Every row gives one point. The points of each table are mixes of a few directions, plus a little noise. How many directions does each table use, and how many do they share? Where both have some left over, give the other angles between the two spaces (their principal angles), to ten degrees, smallest first.

First:
[[ 24  53]
 [-33 -71]
 [ 33  71]
 [-23 -50]
 [ -1  -3]]
Second:
[[-18 -39]
 [ 13  29]
 [-15 -33]
 [ 44  94]
 [ 10  22]
 [-35 -75]]
Directions: first 1, second 1, shared 1

First:
[[ 67  94 -69  17]
 [-43 -61  12 -14]
 [ 40  20  22   9]
 [-73  15 -20  -5]
 [  2  -3  29   2]
 [  7 -64  27  -9]]
Second (8 x 4):
[[-87  -4 -32 -11]
 [-27  18  15   2]
 [ 27   1  10   3]
 [-12  57  69  15]
 [ 49 -36 -30  -5]
 [ 95 -74 -65 -10]
 [-65  48  42   6]
 [ 19 -12  -9  -1]]
Directions: first 3, second 2, shared 2

First:
[[-51 -73 -54  43  63 -52  -4 -39  -7]
 [ 14  50  20 -31 -52  26   5  20  13]
 [ 12 -32 -14   9  57 -31 -13 -31 -25]
 [  9  42   6 -27 -12 -18   5 -21  -5]
 [ 14 -38  24  44  69 -27   6 -18 -28]
 [ -7  -7 -25 -15 -21  18 -13  12  12]
 [ 10  12  47  16 -45  59  15  60  20]
 [ 34  18  -4 -37 -10  16 -20   2  -8]
 [-31  48  26  -1 -81  34  31  40  40]
 [ -2 -20 -24  -1  31 -25 -11 -25 -12]]
Second:
[[ 14  10   1 -24  -2  37   0  53 -18]
 [ 17  22  10 -27  11  26  10  53 -31]
 [-30 -43 -20  49 -22 -45 -20 -95  60]
 [ 17  17   5 -29   4  37   5  60 -27]
 [ 12  23  13 -19  16  10  13  34 -30]
 [-26 -40 -19  41 -23 -34 -20 -79  54]
 [ -5  10  10   9  17 -32  12 -27  -8]]
Directions: first 4, second 2, shared 1; angles 50

First (10 x 12):
[[  8  26  19 -59   3 -60 -39  37  47  55  26   4]
 [-10 -16 -31   8   5  35  -3   3   2   7   0  28]
 [ 10  21  26 -33  -1 -49 -18  17  23  23  13 -13]
 [ -2  -1  -9 -12   3   0 -11  11  13  18   7  14]
 [ 17  17  57  26 -13 -35  36 -34 -41 -58 -19 -67]
 [ -8 -11 -29  -6   6  23 -12  12  14  21   6  31]
 [  7  -3  31  52 -11   9  48 -46 -56 -74 -29 -51]
 [ -4   0 -14 -17   5   1 -17  16  20  26  10  20]
 [-10 -11 -34 -11   7  23 -19  17  20  30  10  38]
 [ -7 -23 -17  51  -2  52  34 -33 -41 -47 -22  -3]]
Second:
[[  9   1   6 -12  -8 -25   0  16  -4  12  17  10]
 [ -6  -5 -15  -6 -16  45 -20  -4  72 -10 -29  -3]
 [ 13  18  41   1  -2 -47  15  -8 -29 -15   4 -36]
 [ -3  13  16   5  30 -34  12  -7 -60   9  16 -13]
 [ 10  -8  14  30  -6 -17  37 -11 -68 -27   9  -6]
 [ -9  14  16  19  39 -21  19 -23 -73  -4   6 -24]
 [-15 -10 -41 -25  -6  56 -42  15  95  26 -17  30]
 [  1 -23 -36 -12 -31  43 -19  22  68   9  -6  41]]
Directions: first 2, second 4, shared 2

First (8 x 18):
[[-20   9  15 -19 -15  10  24   4 -17   2   4  13 -14 -22  -3  -7  10 -10]
 [  0   1  16  -9  23  18  32 -38 -19 -29 -29  16  -3   1  30  26  -4  -6]
 [-30  13  -8  -2 -62 -18 -29  73  20  64  55 -11 -18 -26 -63 -60  22   0]
 [ 18  -8   8   1  43  14  22 -53 -13 -43 -40  10  10  17  44  41 -15   0]
 [-78  27  31  31 -34  22   1  20  42  94   6  26 -52  -6 -61 -57  38  -3]
 [ 37 -13   3 -28  42  10  36 -50 -44 -79 -34   6  22   1  63  57 -23  -6]
 [ 63 -26 -39  20  35 -26 -42 -11  14 -36  -6 -32  44  37  27  30 -29  18]
 [ 11  -4 -28   5 -33 -30 -45  55  19  28  44 -28  12  -3 -35 -31   1   7]]
Second:
[[  5   5  26 -13 -15  37  22  16 -27  -1  11  -6 -10   0  30 -33  12 -27]
 [  9  34  52  -4 -18  24  35  29 -61   4  -6  -5 -24 -32  34  11   1 -31]
 [-48  -3 -39  27  10 -47 -18  15  28  -1 -20  -4  -4   0 -33  38  -2  15]
 [ 41 -35  34   8  26  58  21 -24 -20  11  -6  -9  21  29  77  32  -6 -34]
 [ -5  16 -47   8  12 -77 -51 -42  63   2  -9  27   7 -11 -95  14 -17  74]
 [-50  -8 -28  24  13  11 -23 -37  82  23 -10  19 -13  51 -46 -80  26  27]
 [-20   4  -8 -24 -34 -11  22  75 -54 -30  19 -28  -7 -30  21   8   6 -35]
 [ 20  -2  16 -63 -52  41  35  67 -72 -35  53 -28  -1 -20  49 -69  17 -53]
 [ 17 -11  12 -14  -3  31  10   0 -12  -2  13  -5   5  10  28 -24   6 -17]
 [ 10 -13 -35  16  29 -48 -37 -42  47   3 -13  14  23   5 -41  50 -22  46]
 [ 22  14  17  31  33 -18 -17 -56  26  27 -33  24   2  -1 -21  55 -20  34]]
Directions: first 3, second 5, shared 1; angles 30, 50

First:
[[  1 -23  23 -36   6 -43 -27 -39   4  10   2  26  43  37   8  91  -4 -24
  -11  20  -8  11  11 -87]
 [ 20  -3  -6  25 -30 -22  -1   6 -18   5   2  12  -5  20  37  21  -5   0
    5  17  71   4 -39 -27]
 [  4   4  -7  14  -9   3   6   9  -5  -1  -1  -2 -10  -2   8 -11   0   4
    4   0  20  -1 -11   9]
 [  1 -21  21 -31   3 -42 -24 -35   4   9   3  25  39  35  11  84  -3 -22
  -11  19   0   9   6 -80]
 [ 21  11 -20  48 -37   1  16  29 -22   1   1  -2 -31  -1  36 -32  -3  14
   12   8  82  -1 -49  21]
 [-21   0  10 -33  36  21  -4 -11  21  -3  -2 -10  12 -17 -42 -10   4  -3
   -6 -17 -83  -2  47  19]
 [  5   6  -8  15  -9   5   6  11  -5  -1  -1  -3 -12  -3   8 -16  -1   5
    4   0  20  -1 -13  14]
 [-27   8   3 -27  41  40   5  -1  22  -8  -4 -22  -1 -34 -53 -44   6   4
   -4 -27 -95  -8  50  52]
 [ 12  -2  -3  14 -17 -13  -1   3 -10   3   1   6  -2  11  21  12  -1   1
    2  10  38   1 -20 -16]
 [  3  18 -20  33 -12  29  21  31  -6  -6  -1 -19 -35 -23   1 -67   3  19
   11 -12  20  -8 -18  62]
 [-17   4   3 -22  28  24   2  -4  15  -5  -1 -13   2 -20 -35 -25   5   1
   -2 -17 -66  -4  36  31]]
Second:
[[ -8 -10  16 -30  -7 -15 -18 -19   4  14  29  22  20  28  -3  48  15  -7
  -13   4 -22  11  11 -48]
 [-39 -56   1   5  39 -24 -22  23  18 -29 -53 -48  41   1   1  -2 -58 -28
   -8  -3   8 -12  -7  18]
 [ 31  22   6  -9 -23  -1  -1 -33  12  26  21  21  18   6  13  24  24  32
   -7  13  -4   4   8 -47]
 [-26  -8  -2  37  18   7  -2 -26 -28  -1 -20  10  46  -2 -23  11  -4  23
  -16  23  -2  -4  28  -2]
 [ -7   4   0   3 -34  15  -8   2  10  24  49   5  17  16   4 -11  30  42
  -21  -1  -6   5  -3 -10]
 [  0  43 -19  28  13  62  33   4  -7  -2  -6 -11 -26 -52 -38 -84  21  41
    7 -14 -43 -11  33  80]
 [ 31   5  -1 -17   6 -23  10  16   0 -18 -26  -3 -50  -7  23   9 -21 -50
   31  -8  31   0 -28   2]
 [ 17  -1  -2 -18 -12 -20   7  35  -8 -14   6   3 -65  10  24   5  -7 -52
   26 -14  37   8 -42   7]]
Directions: first 2, second 6, shared 2
